Rows are points. To make a cloud, some directions were put in groups of two or more. Within a group, all points are equally far from the middle, so they leave a hole (a ring in 2 directions, a hollow ball in 3). The other directions are filled evenly. Then the cloud was stretched, turned, moved and blurred a little. How many holes are there, and how many directions does each take, smallest first?

Cloud (14 x 2):
[[-23  17]
 [-18  18]
 [-13 -24]
 [ 13   9]
 [-51 -27]
 [-52  22]
 [-34 -27]
 [-30  30]
 [ -7 -26]
 [-63 -28]
 [-50  -4]
 [ -5  -9]
 [-68  -9]
 [  6 -52]]
Holes: 0

Cloud:
[[ -9  21   3]
 [-38  -8  31]
 [-57 -32 -37]
 [-32  -3  64]
 [-66  -2  28]
 [ 22   5 -18]
 [ -4  50 -14]
 [-27  28   9]
 [  9   6  53]
 [ -6 -22  77]
 [ 13 -19 -15]
 [-45   4 -14]
 [-18  62 -17]
 [-73   8  31]
 [-14 -13  21]
 [  2  52   5]
 [-50 -12  28]
 [ 22  43 -34]
 [  6 -27 -23]
 [-11 -42 -10]]
Holes: 0

Cloud, 27 rows:
[[ -5  23  32 -60]
 [ 45  -9  32 -28]
 [ 47   0 -22  39]
 [-26  37  29  30]
 [ 36   5   8 -52]
 [-43 -33  19 -13]
 [-33   2 -46 -22]
 [-10 -44   4   4]
 [ 51  -6  35  19]
 [-23  44   0   1]
 [-62  11  15  -9]
 [ 17 -26 -46  15]
 [-57  11 -12 -10]
 [-44 -31   9 -27]
 [-19  20  36 -59]
 [ -5  18 -50  26]
 [ 19  -5 -56  24]
 [-24   2  -3 -65]
 [-22 -25 -34  34]
 [-51 -17  -1 -39]
 [ 31  41  -4  26]
 [ 31 -16 -43  28]
 [  8  36  65   6]
 [-32   0 -38 -38]
 [-40  20  23 -50]
 [  7 -30 -46  -2]
 [-17  -6  75  15]]
Holes: 1 (4)

Cloud, 28 rows:
[[-32  23  23 -15]
 [  1  -1 -34 -36]
 [ 21  14 -59  21]
 [ 71  27  -6 -31]
 [-27  59 -27  32]
 [ 12 -32 -10  22]
 [-31  65 -13  39]
 [ 52 -32 -13 -34]
 [ 26 -15 -42 -40]
 [ 43 -37 -13 -30]
 [ -9  58 -27  -9]
 [ 16 -18 -21  34]
 [ 38  -7  34 -12]
 [ 67 -10  -3 -38]
 [ -3  36  33 -21]
 [ 34  -8  -9  36]
 [ 23  40  25 -26]
 [ 33  27  12  43]
 [ -6  68 -17  -5]
 [-29   2 -23  41]
 [-33 -21  -3   5]
 [ 18  15  35  40]
 [ 56  46 -11  23]
 [ -3  65 -10 -12]
 [ 30  37  14  44]
 [  8  16 -55  26]
 [-53   1  15  20]
 [ 53  12 -46  21]]
Holes: 2 (2, 2)

Cloud, 52 rows:
[[ 30  -5 -20  16   1 -20]
 [  0  16  -4 -50  -4  70]
 [-51  23  -8  39 -34  15]
 [-43  25 -14  -6 -51 -44]
 [ -7  35  -8 -45   6  56]
 [-42 -13  15  32 -15 -50]
 [-34  33  42 -38 -58  25]
 [ 11  21  30 -47 -49  57]
 [-34  51   4 -15   1 -51]
 [ -9   0  66  30 -43  18]
 [-41  24 -38  -6  -4 -30]
 [  5  10 -45 -40 -18  42]
 [ 31 -20  38 -28 -13  11]
 [  3 -11  38 -34  21 -11]
 [-18  25  17 -54  14  48]
 [-21 -25 -18 -51   2  10]
 [ 19   8 -47 -19 -51  18]
 [-60  23 -19  -9 -51  16]
 [ -8  17  40 -40 -60  55]
 [-65 -31  10 -24 -42  -2]
 [-32  -7 -24 -58   0 -13]
 [-31  -8  37 -42 -63 -17]
 [ 18 -12  -4  33 -56 -13]
 [-13  56   2 -34  15 -27]
 [-32  56  18   2   6 -39]
 [  6  28 -41  -3   0  44]
 [-38  -6 -26 -52   0   9]
 [-40 -13  -5 -56   0 -29]
 [ 18 -47  -3 -19 -10   9]
 [ 25  42  -8   1 -29  65]
 [  1 -12   7 -40  -2  74]
 [-19   8 -28  28  17   5]
 [-40  38 -27  -4   6  22]
 [ 29  -5  46  -2  11  32]
 [-26  31  38  24  19 -34]
 [ -3 -21   0  41 -60 -10]
 [-42  -3  57 -34 -46 -16]
 [ 24  18  19 -63 -22  23]
 [-11  41   7 -61  11 -17]
 [-49  34  16 -41 -42 -40]
 [ 14 -40 -11 -45 -22  17]
 [ 23  23 -19 -21 -58 -11]
 [-35 -12  -8  30   8 -34]
 [-46  10  51 -46   4 -19]
 [-27 -27  36   0 -59  68]
 [ 25 -19  -4  31 -49  -8]
 [-10  -4 -27 -51  -5  47]
 [ 17 -35   9 -36  -3  -6]
 [-50  -2 -12 -55  -9 -32]
 [ 14  -4  26 -39 -15  78]
 [ 33  18  25  36 -22  57]
 [ 18  15 -27  -8 -64 -10]]
Holes: 3 (2, 2, 2)

Cloud:
[[ -5   1 -21  -2  42 -32]
 [-11 -20 -25  -8  33  42]
 [ -2  30  45 -44   4  45]
 [ 43  -5  23  31 -13  47]
 [ -8 -20 -35  54  42 -12]
 [ 17 -47  11 -16 -12 -36]
 [-40 -44 -16  24   0 -61]
 [-14 -60  10  13  44  10]
 [  7  -3  49 -12 -54  27]
 [  1 -48 -33 -14 -19 -13]
 [ -4  14 -25 -20  36  -2]
 [ 18  61   7 -37  11  42]
 [-27 -69  -9  44 -25 -23]
 [ -2 -42  45  21 -36   4]
 [ 28 -69  27  20 -19  -3]
 [  7  28 -10  12 -48   2]
 [ 46   8  -9  20  42 -15]
 [ 48   7 -20 -35   3  29]
 [-41  -9  -6 -43 -37   2]
 [ 25 -27  21 -57 -32  22]
 [-12 -33  -5   6  -6 -62]
 [ -4  20 -29  54   5  14]
 [-35 -55 -19  21  -7 -55]
 [ 40 -28  28  24 -29  10]
 [-20  -6 -15 -14 -52  45]
 [ 27 -56  25  32 -26  14]
 [  3 -42  34 -40 -47  70]
 [-18  -3 -18  24  36 -54]
 [ -8  -6 -16  -8 -40  64]
 [ 52 -44   6  23  36  29]
 [ 10   0  -7  26 -37 -32]
 [-19  30  40 -49 -31  13]
 [ -9  34 -24   5  -8  58]
 [ 28   7  27  38  27  20]
 [-12  -1  -7  26 -42 -36]
 [ 48 -10  16 -35  12  79]
 [ 13 -40  -6 -25 -17 -30]
 [-53   7   3 -17   3  40]
 [ -4 -41 -10 -22 -14 -39]
 [-27 -48  42 -44 -31  49]
 [  9  35  -4 -14 -54  21]
 [ 41  36  19 -19 -41  48]
 [ 32 -38  29  19 -28 -10]
 [ 10  38  39 -39  10  55]
 [ -6 -12  16 -42  11 -20]
 [  5 -95  26   3 -10  -1]
 [-49   0  -2  21 -46 -22]
 [-28   2   2 -15  15  64]]
Holes: 3 (2, 2, 2)

Cloud, 86 rows:
[[-10  41 -50 -15 -23 -20 -60 -16]
 [-44   8 -17 -24 -43  40 -61 -19]
 [ 28  34  25 -76  29 -33  21 -15]
 [ 33   6   6 -33 -20 -58  24  38]
 [  9 -23  -9 -63  15   4  53 -24]
 [ -3  53  14 -15 -27  57 -28  53]
 [-10  15  42 -36 -25 -15  -7 -52]
 [ 18   1  66   5  -6  -8   4 -18]
 [ 16  -9  -2  27  10   3 -45  -2]
 [ 84  33   1 -38 -19  12   5  39]
 [ 31  33 -10 -31 -60  22 -66  29]
 [ 29  33 -54 -25 -28 -17  13  -3]
 [ -4  31   5   8  40  -1  48 -32]
 [ 10   3  24 -27 -72  23 -35  30]
 [ 51  61 -21 -56 -18  10  15   6]
 [ 21  18  -9  -7 -53  10  42  -7]
 [ 13 -15   0  25  -6   9 -48 -10]
 [-12  -2  17 -40   3  31   9  52]
 [ 32   9  20 -41 -27 -42  10  52]
 [ 44 -44 -39 -38  27 -21  24  10]
 [ 53  -2  16 -31 -37  21  51  25]
 [ 44 -41  10  -8  14 -32 -16 -41]
 [ 16   7  42 -70  27 -33   7 -46]
 [ 10  36  17  12  21 -49  25  24]
 [-24  20   8 -39 -71  -4 -11  16]
 [  1  -7 -15 -66  26 -13  25  30]
 [-19  39   5  46  10   3   1  30]
 [ 17  45  -1 -61 -23 -13  -5 -58]
 [ 39 -22  18 -31  44  23  50  -5]
 [ 42  20   2 -29  24 -21  79  31]
 [ 37 -15 -11  10  37 -11 -32 -18]
 [ 16 -11  40 -22 -27  27  -3  67]
 [-23   7 -27  -7  -8  53   1 -31]
 [ 49  30  46 -45   4 -22  31  44]
 [ 22 -17   7  39 -24   3  55  43]
 [ 14 -45  21  32  -5 -22  45  33]
 [ 19 -24   9   8  41  10  52  43]
 [ 27  32   5  -5 -51  33   1 -27]
 [-36 -18 -25  -7  49 -20 -15 -53]
 [ 60  -9   8 -94   4 -22  -9   8]
 [-30  19  25  -7  32 -24  50  31]
 [ 18   6 -10 -63  -1 -26  42 -57]
 [ 33  10  15   5  53  17  17 -15]
 [-21 -10   5 -50 -54   4   4  -7]
 [  3   0 -18   4 -34   5  60  42]
 [ 16  19 -37  -9  47 -13 -26 -62]
 [ 41 -16  16  -6  54 -50  47 -46]
 [  2  58   4  25 -49  19 -35  47]
 [-30  -8  49 -10  -6  -1  63  20]
 [ 60  39  -1  -3  -3 -14 -19  40]
 [-48  14 -24  42  -7   4  -9 -27]
 [ 39  32 -20 -48  46 -23  47 -37]
 [-50  29 -33 -14 -54   0 -37   5]
 [ 51  29 -44 -67  17  31 -41 -23]
 [-10 -28 -37 -48  22  -7 -52 -57]
 [ 70  17 -38 -41  48 -11 -14 -28]
 [-33  36 -23   7 -48 -27 -15  -1]
 [  3 -34  44  12  19 -21  43 -37]
 [-35 -34  18  34 -14  11  28 -10]
 [ 57  31   6  -8  49 -21  -2  -6]
 [ 34  19 -33   1 -26 -33  26  20]
 [ 10  72   9  -7 -41  48  -3  13]
 [ 11 -25 -11 -19   9 -73  24 -44]
 [  8  25   8 -26 -46 -27 -63 -26]
 [ -1  16 -32 -64  -1 -51 -41 -10]
 [ 31  30 -34  -8   7 -22 -37 -59]
 [ -2   7 -52 -33  45 -52  -1 -35]
 [-39  49  16 -51 -16  17 -35 -28]
 [-25 -21   9 -11   6 -69  12 -42]
 [-16 -27  49  15   0 -31  57  41]
 [-45  30   2  24 -16   6 -65  -1]
 [-22  36 -16 -53  -8  27  -3  38]
 [ -3 -15 -15 -70  14   6  30   9]
 [-13 -10 -31 -55  10  29 -44 -54]
 [ 30 -54 -16 -29  -8 -31  -6  -5]
 [ 22   3  23  40  15  23  -6  28]
 [  4 -26 -16 -85   3 -32 -26 -45]
 [ -7  37  30 -44  23  20 -22  22]
 [-37 -17  -7  44 -28   8  27   9]
 [-29 -12 -47  11 -25   9 -29 -10]
 [  6   5 -27  45 -17  -4  15  29]
 [ 18   7  22 -76 -34   7  10 -22]
 [ 24   2 -45 -24  43 -57  21 -47]
 [ 11   1   3 -55 -43  13 -27  51]
 [-44  61  23  -5   0  24 -11   9]
 [-58  -1  16 -11 -10 -10  34 -34]]
Holes: 2 (4, 4)
